Each row of a before or after table is a point. One or more steps were done to the points. Then noise was added and the rows were shuffled. The steps act on how far a point lies along the listed directions, d1 being the first. Write out the steps. A step turns or swaps two directions, mirrors them in a line or flattens them onto one, adds a multiple of one to another, or multiplies one. Angles are multiples of 10 degrees, from the lower direction toward the higher: turns from -170 to 170, lines from 10 to 170 but not 90. Use the fewest steps. Two steps may share a direction if one is a turn and the other turns, adds or multiplies; they go together, in the order done. Otherwise the lowest direction goes first.
In the rows, zero is written as 128.

Directions:
(1): [ 89 103]
(2): [153  89]
Before (10 x 2):
[[122  80]
 [ 93 150]
 [105 163]
 [ 75 140]
 [144 169]
 [133  75]
 [ 93 116]
 [181 144]
 [ 88 126]
 [106 143]]
After, 10 rows:
[[ 77 156]
 [169 132]
 [102 122]
 [ 91 137]
 [103 150]
 [ 92 162]
 [136  72]
 [129 172]
 [146  67]
 [ 97 173]]
Steps: multiply d1 by 0.7; multiply d2 by 1.3

Directions:
(1): [132 172  81 171 162 134 158 108]
(2): [163  99  64  96 113  98 141 138]
(3): [131 186 141 105 114  67 112 112]
(4): [103 141  92  94 151 157  66 119]
(5): [ 94  98 137 108 192  91 149 117]
Before, 13 rows:
[[ 99 163 148 116 173 128 119 128]
 [103 107 138 102 149  70 165 116]
 [107 117 163 158 157 188 129 126]
 [ 90 132 136 166 151 176 133 106]
 [135  71  42  60 155  78 146 147]
 [115  79 108 148 173 106 171 112]
 [120 212 170 171 110 140  97 113]
 [114 160 128 126 142 110 120 122]
 [ 98 133 134 126 172 105 163 102]
 [121 176 135 113 144  59 148  91]
 [143 131 169 102  84 144 101 129]
 [114 125  92 174 204 144 181 104]
 [116 174 121  94 177  62 123 118]]
After:
[[119 161  97 156 176 109 179  91]
 [109  53 126 150 180 176 162 132]
 [ 95 115 133 135 176 126 166 107]
 [ 88 101 161 145 134 178 120 117]
 [ 98 156 140 126 182 144 127 130]
 [120 195 147 197 128 174 116 117]
 [148 175 152 110  91 122 106 114]
 [115 151 114 144 155 132 130 123]
 [137  75  44  57 152  72 143 147]
 [101 118 123 117 160  73 173 112]
 [114  54 132 130 154 106 159 121]
 [116 160  85 133 207 106 150 115]
 [106 105 191 129 136 169 111 134]]
Steps: turn d1 and d3 by -60 degrees

Directions:
(1): [158  68 131 103 116 148 148 110 130 202 110  78 133 133]
(2): [101 107 183 179  95 170 174  99 104 123 129 154 107 106]
Before:
[[ 83 126 184 187  77 158 152 115 101 110 163 151 118 111]
 [152  50 132  90  97 165 153 114 137 224 103  75 133 144]
 [ 85 179 141 140 134 117 111 140 119  70 151 172 131 134]
 [110 192 108 180 129 126 129 160 109  52 144 175 113 132]
 [103 124 138 155 128 160 141 122 116 107 130 163 116 134]
 [158 113  54  53 158  85  85 164 149 160 129 100 178 161]
 [ 71 195 138 179 136 134 129 115 100  25 136 205 109 107]
 [ 66 153 168 182 106 154 132  99 119  92 143 175 109 103]
 [117 161 141 170 133 124 121 135 137  83 125 174 127 117]
 [ 71 162 166 192 106 152 139 102 123  45 159 176  86 100]
 [121 140 134 155 143 130 128 136 118  88 144 168 115 134]
 [125  90 137 145  89 131 140 120 126 160 117 101 146 122]
 [143  84 149 114 141 143 147  99 122 186 116 104 116 120]]
After (13 x 14):
[[172  93  75  61 143 113  92 121 168 184 125  43 133 144]
 [112  98 148 161  85 136 145 116 121 140 121 119 139 116]
 [145 100  96  78 134 125  95 113 155 200 117  70 145 139]
 [135 144  93  71 152  96  88 150 141 141 132 103 154 159]
 [175 148  50  95 154 101  99 172 139 142 121  89 145 162]
 [159 114 100 105 159 115 108 143 135 141 131 119 133 152]
 [151  78 121  97 102 131 121 128 132 204 140  60 150 143]
 [ 83  97 195 182  72 192 186 100 106 131 125 165 103 113]
 [113 104 175 152 132 154 162  93 109 146 126 143 103 104]
 [166 128  98 106 151 104 100 144 161 148 109 111 150 138]
 [142  98 104 103 142 145 123 131 133 160 117 113 134 151]
 [173 124  46  44 175  92  81 133 146 166 100  68 157 152]
 [ 71 173 133 167 127 118 126 148 110  41 158 215 138 122]]
Steps: swap d1 and d2

Directions:
(1): [163 130 108 136 124  78 116 111 130 185 125 181 119  62 108 136 145 151
  88  64 158 130 105 173]
(2): [122  83  81 147 133 114 157 152 108 153 131  87 125 126  95 180 174 110
 113 131 102  49 185 133]
(3): [168  46 118 118 115 127 113 113  91 111 144 160 139  85 134 115  45  89
 141 126 133 115 153  85]
(4): [ 91 128 180 130  90 141 179 125 108 112 150 137 182 113 167  90 157 142
  75  83 143  81 126  90]
Before:
[[159 130 148 129 117 102 104 110 133 126 130 157 119  87 136 123 129 133
  123 104 150 152  98 136]
 [161 108 101 127 158 152  74 142 141 114 125  74  84 194 104 159  60 123
  211 224 100 176 143 112]
 [ 62 139 159 114  96 158 214 151 122 101 130  75 179 168 159 105 166 144
  100 122 100  68 141  82]
 [110 110 143 116 128 193 110 137 112  55 126  90 102 192 149 110  62  86
  192 201  97 129 151  74]
 [119 122  92 157 147 113 139 158 112 147 109  65 136 144 106 205 184 132
  100 143  79  70 172 130]
 [107 110 139 166  94 103 161 154 110 159 136 128 154 124 103 148 179 144
   89  76 120  72 162 118]
 [110 105 131 130 102 136 159 160 120 118 143  97 132 127 157 129 166 143
  107 144 117  85 161  97]
 [ 93 198 174 149 102 157 165 153 145 114 142  96 134 145 166 129 183 140
  123 138 112 101 113 112]
 [ 81 165 166 118 131 145 156 148 114 110 142  83 156 165 140 120 166 120
   82 123 120  93 131 114]
 [103 122 169 136 123 142 144 127 131 116 128 153 154 133 141 126 150 141
   92 100 143 116 119 104]
 [157  69  88  99 155 166  80 141 124 106 107  77  95 158 108 169  54  81
  198 237  87 161 157  99]
 [ 55 175 177 131 101 167 155 145 122 111 130 105 143 179 175 114 171 147
  102 125 127  92 146  98]]
After, 12 rows:
[[ 79 154 105 134 145 162 117 165 134 121 108  60  88 214 123 177 155 115
  167 196  90 106 181 128]
 [106 138 215 120  90 177 140 120 121  80 162 122 175 163 191  65  82 163
  126 140 145 147 101  53]
 [124 101 108 143 155 127 122 141 135 136 115 125 114 147  99 178 150 121
  126 139 118 113 147 132]
 [142 190 140 124 161 139  66 128 154 104  92 112 112 170 139 143  93 147
  164 178 105 218  91 136]
 [ 99 105 161 120 107 187 136 134 100  63 138 104 125 167 160  96  86  98
  153 160 109  99 149  66]
 [146 123 100 120 136 130 101 154 145 120 122 104  83 145 131 146 123 137
  162 186 111 157 144 130]
 [150 108 134 141 110  94 130 120 117 139 137 143 130  79 127 142 161 129
   99  90 143 101 123 134]
 [119 112 200  86  96 179 122 110 113  81 134 149 173 115 188  68  60 127
  121 146 141 168  95  55]
 [106 182 127 153 133 161 143 171 151 112 128  54  96 180 132 173 172 113
  174 199  81 108 142 125]
 [115 133  72 112 160 144 138 163 151 117  96  43  92 207  95 172 122 114
  192 209  65 131 158 137]
 [155 136 100 152 140  99  81 146 145 159 106 136  87 150  73 166 114 134
  168 136 114 177 133 158]
 [107 159 113 117 169 145 113 159 130 112 123  55 108 198 103 159 140  99
  143 185  94 128 146 139]]
Steps: add 0.7 times d3 to d1; turn d2 and d4 by -130 degrees

Directions:
(1): [153  87  87 141 126 172 112  83 151 141 156  74 101 157 160 112 159 115
 137  88 134 175 111  84  68  93  94  76 140 169 117  76  95 129 106 120
 142 103 103 125 126 177 134 164 177  37 188 129 134 175 150 135 118 107
 160 135 124 112 184 128 155 110  83 127]
(2): [150 157 121 150 148 123 115 121  74 114 117  89 129  74 130  99 122 132
 122 161 111 143 104 156 111 212  73 163 115 147 142 137 133 162 140 147
 148 103 151 117 177 169  50 141 209 168 141  93 114 127 122 173 176 177
 104 131 113 149 179 194 104  93 106 155]
(3): [ 99 136 161 102 130 155 123 135 127 135 169 130 101 102 155 197 159  95
  93 119 129 169 171 168 143 130 138 100  85 195  97 144 133 160  81 139
 114  86 150 145 156 110 159 116 119 129 190  86  66  75 103 148  98 112
 127  57 110  84 110 114  46 112 118 163]
(4): [102  79 142 106  87 162  96 161 138  95 121 120 103 166 136 142  57 122
 129 222 196 146  93  91 104 132 106  93 127 103  94 120 129  78 109 186
 181  84 151  94 131 110 100 118 145  94  85 148 146 134 131 140 145 161
 109  97 129 106  64 120 116 108 149 189]
Before (11 x 64):
[[126 112 130 121 109 119 128 146 135 123 113 139 134 157 114 105  99 141
  139 156 139 124 116 104 133 115 138 131 141 100 126 116 139  99 139 135
  143 134 133 117 118 104 126 133 114 128  88 136 143 137 128 111 143 133
  120 136 129 138 110 117 153 128 146 121]
 [127 102 125 130 113 149 109 123 134 117 130 108 115 147 136 117  99 132
  133 163 156 145  96 104 109 126 112 106 136 122 114 116 129 112 128 151
  150 113 127 120 123 136 115 138 151  99 122 145 152 146 134 121 138 138
  123 129 131 122 133 129 153 117 131 145]
 [108 131 143 119 121 110 140 155 143 119 107 170 142 145 108 138 105 131
  131 146 140  93 128 123 157 121 163 145 124  85 126 147 145 105 131 126
  114 149 134 126 108  88 144 102  88 148  77 155 145 122 134 117 122 126
  127 129 137 140  81 104 143 153 153 121]
 [128 127 107 138 133 128 120 127 116 123 118 115 135 121 128 111 129 146
  138 141 136 125 115 120 122 133 118 129 131 128 127 127 122 118 137 132
  139 142 128 132 132 138 102 134 142 122 127 139 142 152 129 132 142 145
  134 133 130 142 141 139 148 125 126 118]
 [134 107 119 123 117 154 102 124 126 118 129 109 116 147 141 125 110 128
  128 163 144 147 110 126  97 144  95 117 130 130 127 122 125 124 120 157
  160  97 130 107 140 136  97 137 164 104 125 115 131 139 142 145 150 150
  120 122 132 124 129 136 119 105 122 154]
 [132 131 133 130 128 136 125 120 130 129 127 126 133 118 130 125 130 124
  124 146 132 137 123 140 125 148 118 129 130 135 133 124 125 139 124 130
  126 113 133 133 131 137 119 128 136 126 138 117 110 118 132 138 128 138
  119 121 117 130 133 130 119 117 127 127]
 [149 128 111 141 140 136 116 115 115 130 128 104 118 125 127 117 149 138
  131 117 116 139 129 130 102 145  99 123 120 154 127 123 124 141 127 121
  134 116 125 128 137 153 114 144 153 114 161 118 119 139 135 141 137 132
  131 139 120 129 167 142 127 108 105 126]
 [133 114 115 134 127 149 116 118 115 121 129  93 110 132 133 116 116 125
  133 138 144 149 106 107  93 135  99 111 137 144 117 110 120 128 125 144
  146 108 118 115 140 155 109 143 177 104 140 126 125 143 145 141 141 140
  131 127 123 127 143 155 137 110 108 149]
 [138 128 120 136 130 122 126 134 122 113 106 127 136 123 116 116 118 139
  137 152 129 120 118 123 132 145 127 140 133 108 126 134 131 119 130 124
  146 130 127 125 127 133  94 128 150 144 105 135 140 132 125 134 149 149
  127 140 136 146 127 144 146 124 129 127]
 [128 134 129 134 121 129 119 133 118 117 130 106 124 126 119 113 116 132
  132 151 137 124 113 121 124 145 119 131 127 118 130 124 131 125 130 134
  135 122 134 122 133 133 104 127 138 135 113 124 132 123 134 135 144 142
  122 132 128 133 129 142 125 121 135 139]
 [108 112 143 118 114 123 135 150 159 122 125 155 129 155 121 128 112 126
  128 142 141 111 130 110 150  99 163 121 137  92 127 133 136  99 126 118
  127 137 123 125  98 100 157 121  87 119  86 159 147 130 126 104 110 122
  132 137 132 124  85 100 144 152 149 117]]
After (11 x 64):
[[133  91 102 128 127 174 122  91 153 146 162  88  95 159 154 138 161 109
  131  73 140 173 129  89  78  72 120  66 139 180 104  84 100 131 101 118
  126 107  92 131 120 160 169 154 153  43 191 129 116 154 153 122  99  91
  164 120 124 101 157 118 147 119  88 127]
 [106 196 172 124 148  75 150 173  87 112  95 182 160  68  94 144 109 135
  109 167 104  77 147 196 198 205 157 208  93  97 145 196 171 153 146 131
   99 149 167 135 151  84 103  87 106 249  75 111 108  72 105 147 148 161
   93 114 123 160  92 149  86 142 159 134]
 [124 129 109 132 138 133 128 117 130 138 136 123 131 124 136 129 158 136
  131 103 125 132 138 125 129 106 137 115 126 148 122 124 118 128 124 114
  118 147 118 147 125 132 138 134 118 109 155 133 129 144 127 123 117 118
  149 123 128 130 144 119 141 132 119 104]
 [148  87  95 136 122 159 113 101 156 138 139 100 106 175 137 118 152 132
  143  96 137 149 125  85  80  85 110  81 138 150 114  92 106 112 115 114
  139 118 102 125 106 152 151 152 134  48 166 145 141 168 151 119 114 104
  155 145 128 113 158 106 161 119 101 114]
 [132 115 122 131 133 161 119  95 141 143 164  99 105 127 156 141 161 112
  119  94 125 171 133 126 111 107 121  90 120 181 111 110 119 152 105 122
  119 107 116 145 131 149 154 149 147  84 194 115 114 132 129 124 107 102
  146 110 120 103 171 121 127 116 101 129]
 [126 118 132 125 119 138 126 123 147 131 127 136 133 139 129 130 126 123
  129 142 142 132 125 125 127 122 130 118 137 123 129 118 123 122 122 127
  125 120 126 132 114 127 137 124 116 109 129 131 120 124 136 124 117 126
  127 124 122 125 116 111 131 127 134 121]
 [122 171 155 134 146 102 136 149  98 115 121 137 137  75 119 122 128 126
  108 154 102 118 138 176 165 190 129 173 108 127 145 166 153 157 136 124
  122 122 153 132 152 124 101 122 142 197 113 106 106  96 104 147 145 160
  105 125 113 142 130 162  89 125 133 135]
 [125 143 134 125 137 114 141 134 134 128 123 151 139 116 116 146 150 132
  125 113 112 115 154 145 160 120 163 137 122 125 124 147 136 134 120 103
  115 143 122 146 119 111 140 118 106 154 126 127 118 106 114 120 118 119
  135 126 136 134 116 118 127 141 134 109]
 [129  99 118 114 121 168 113 104 156 143 161 116 107 160 157 155 161 112
  121  96 130 162 146 127 102  88 125  85 125 167 117 109 114 136  97 127
  130 103 111 129 123 130 160 141 127  68 175 111 110 134 141 127 105 100
  149 109 132 100 136 100 114 119 108 130]
 [117 139 138 125 123 126 132 132 133 131 145 126 124 129 122 137 140 126
  126 118 126 122 141 131 142 116 148 123 122 131 127 130 133 132 121 116
  111 134 127 137 122 116 145 120  99 134 129 123 118 107 129 120 119 114
  133 122 129 121 116 118 117 135 139 123]
 [127 159 145 123 138 106 141 138 109 137 129 143 137 102 118 126 143 132
  116 121  99 132 152 161 160 148 143 155 114 145 135 141 149 152 133 119
  112 132 144 140 146 107 131 129 116 176 134  94  96  98 108 128 134 128
  114 115 117 137 139 135 104 122 132 117]]
Steps: multiply d1 by 2.5; multiply d2 by -1; swap d3 and d4

Directions:
(1): [134 145 145 163  61 157 127  97 137 108 107 101 126 157 156 101 165 136
 190 138 151 170 140 121 200  90 123 121 138  90 104 147 178  99 201 121
 134 105 150 114 125  57 161 128 147  68 144 124 140 136  71 168  92  97
 117 189  99 150  86 111  88 108 174 117]
(2): [135  83 117 130 130 173  91 165 119  64 102 191 159 204 206  95 104  97
 126 104 119  86 146 120  85  74 149 146 129  84 103 165 178 106  62 138
 105 116 133 101  90 106 103 123 120 106 117  92 138 130 166  83 111 109
 104 131 127  89 161  69 124 119 114 139]
(3): [193 137  92 172 112  92 122 176 154 159 219 139 185 154 100  74 162 159
 122 134 148  92 165 114 118 137 116 161 149  96 134 128  89 121 134 164
 123 131 106 164 119 144 118 152 126  67 162  80 173 147 162 160 129 115
 181 152  96  80 143 196 113 110 117 102]
(4): [163 112  81 127 101 133 140 157  87 119 110 130 115 185  71  93 114 112
 177  46 162 127 112 154 108 107 178 158 142 132 117  94  88 140 135  87
  55  99 120 158  91 119 135 139 161 175  64 138 104 156  66 169 180 147
  99 116 108 116 114 147 155 163 148  93]
(5): [121  91 122 132 137 122 184  57 165 176 138 143  79 182 126 132 205 130
  73 150  97 139 107 120  91 150 163 119 147  91 158 139  95 138  94 126
  83 166  34  78 127  86 126 105 134 137 128  94 100 183 109 152  96 141
 144 156 110 138 143  83 114 151 156 145]
(6): [137 106 170 158 106  88 103  90 137  99  74 107 126  88 106 104  89 117
 114 177 124 127 162 120  98 143 143 181  96 123 152  95 134  97 165 129
  52  48 127 133 170 102 132 139 181 109  83  67 126 146 148 123 102 134
 176 135 163 145 130 140 160 149  65 193]
Before (9 x 64):
[[143 155  96 141  91 131 117 159 107 122 140 123 149 144 116 121 129 141
  195  99 157 142 105 145 155 107 122 101 150 148  85 135 128 119 145 112
  141 130 158 163  86 137 154 116 125 142 130 151 134 121  88 167 153 124
  102 122 118 122  95 148 119 131 169  91]
 [118 127 154 108  96 139 138 101 124 125  85 119 120 107 138 129 127 108
  136 154 129 141 152 119 141 136 128 116 109 115 118 119 139 107 164 135
  106 108 132 120 133  96 134 139 135 114  99 111 114 128 106 135  96 114
  122 160 132 138 117 124 111 127 128 146]
 [195 170  82 192  91  77 120 198 138 171 249 114 209 165  86  74 182 173
  150 121 192 137 172  98 150 115  81 155 153 113 118 129  96 122 175 170
  166 164 130 179 115 132 115 147 123  50 174  92 187 152 125 191 160 114
  174 170  82  77 122 222  82  62 157  64]
 [145  88 103 174 116 161 134 116 150 131 130 153 124 235 173 114 168 121
  119 108 124 110 142 122 100 101 165 138 136  58 119 148 145 108  92 122
   98 151  89  96  80  72 134 114 134  95 105 102 121 152 110 145  85 105
  123 153 107 108 137  61  92 125 173 126]
 [196 172  82 146 119 121 101 242 132 135 194 150 192 133  98  86 141 159
  179  89 181  81 160 127 156 122 101 136 142 109 124 117 111 118 146 134
  151 146 152 176  95 163 127 169 119  77 159 118 164 116 147 134 152  99
  166 125  98  98 109 217 120  91 140  63]
 [ 88 123 127 100 150 184  85 128 121  94  92 137 116 138 192 162 126 101
  121 119 136 125  99 138 136 102 117  94 122 158 131 166 177 123  91 118
  166 157 154  97 118 134 124 100  95 166 134 171 104  96 136 112 126 120
   81 116 146 153 129  64 123 108 140 131]
 [145 135  95 134  70 151 167 114 104 133 122 139  84 188  90 108 159 119
  191  89 158 165 102 143 137  98 147 116 141 132 110 134 130 158 147  75
  117 138  99 117 109  87 138 118 144 139  99 164 103 164  22 181 151 136
   77 135  96 139 115  98  91 156 168  84]
 [145 136  83 136 147  99 144 203 118 191 215 148 160 112  89 107 153 154
  132 107 151 104 132 114 103 140 107 136 127 133 135 101  86 157 135 157
  152 171 105 199 108 161 102 149 112 129 164 159 150 117 143 155 171 144
  145 123 104  90 135 203 106 118 132  83]
 [145  74 155 117 143 147 114 121 125  52  63 153 135 160 170 119  71 103
  120 116 134 104 129 134  77  82 161 135 108 136 123 144 189 113 112 117
   96 108 160  79 131 117 114 104 143 149  94 111 125 115 141  96 125 125
  118 111 167 135 147  86 141 134  81 171]]
After, 9 rows:
[[137 129 118 141  93 120  95 141 108  95  96 127 142 127 116 111  94 125
  179 120 147 131 120 146 122 114 134 128 130 148  94 119 135 106 139 115
   95  94 163 154 107 132 148 114 146 149  98 124 128 128 111 143 145 130
  116 108 141 127 107 136 142 148 128 134]
 [ 95  90 116 110 146 173 112 179  87  90  92 185 134 157 187 121 102  93
  145  88 127 109 126 119  78  79 135 127 107 115 107 136 181 130  87 129
  120 134 134 137  87 110  93 125 116 150 117 155 124 107 139  92 142 129
   76 116 131 107 142  81 111 127 124 126]
 [147 121 114 118 131 182  68 220 105  45  81 188 169 168 179 100  76 106
  176  75 152  76 150 128 119  76 130 135 116  94 100 143 184 100  95 113
  114 116 171 123  78 124 114 143 124 108 111 117 137 111 156  65 132  94
  114 110 134 111 127 110 139 105 122 112]
 [133 175  90 126 141 129 121 153 143 187 208  94 135 114 109 150 188 156
  119 129 163 131 105 133 178 152  77  93 155 173 151 141 101 148 145 135
  202 197 134 150 132 169 137 119  83 143 183 177 138 108 127 175 147 125
  134 135 109 139 110 169 103  92 165  76]
 [157 115 128 157  65  99 148  87 116 118  82 122  88 143  55  91 116 106
  159 139 153 153 134 132  92 123 155 172 112 135 141  95 116 142 165  77
   41  66  92 133 149  80 137 132 193 135  53 108  98 179  56 175 135 153
  132 126 136 149 127 123 134 183  94 146]
 [173 103 101 192 116 109 145 118 168 168 176 132 136 202 115 106 183 143
  105 133 130 102 155 114  94 137 152 157 135  69 145 119  94 113 117 131
   87 142  72 129 100  96 137 132 149  85 114  82 136 163 121 173  97 116
  170 148 110 104 134 124  99 130 151 129]
 [118 134 144 110 106 125 144 116 127 142 108 119 123  97 120 131 124 119
  124 154 129 131 153 124 138 149 120 111 115 122 122 112 118 114 162 140
  109 122 124 130 134 116 130 142 127 118 104 114 119 123 114 137 107 116
  126 151 127 128 126 142 115 128 126 135]
 [202 126 133 165 122  64 142 130 161 140 176 103 161 110  59  95 126 166
  118 147 163 112 150 125 110 147 130 147 126 140 155 106 104 115 193 140
  111 115 132 143 165 146 127 138 154 107 137  90 158 131 130 178 142 130
  199 139 137 130 128 211 129 125  81 138]
 [112  85 117 128 128 181  74 183  84  34  82 189 172 225 233 107  86  79
  138  77 148 123 140 106  84  34 126 141 125 102  78 171 213 100  61 133
  131 142 162  94  76  91  85 109 116 116 100 109 138 126 145  71 141 110
   69 129 136  84 156  44 106  80 134 125]]
Steps: multiply d1 by 0.4; swap d2 and d3; add 1.5 times d4 to d6
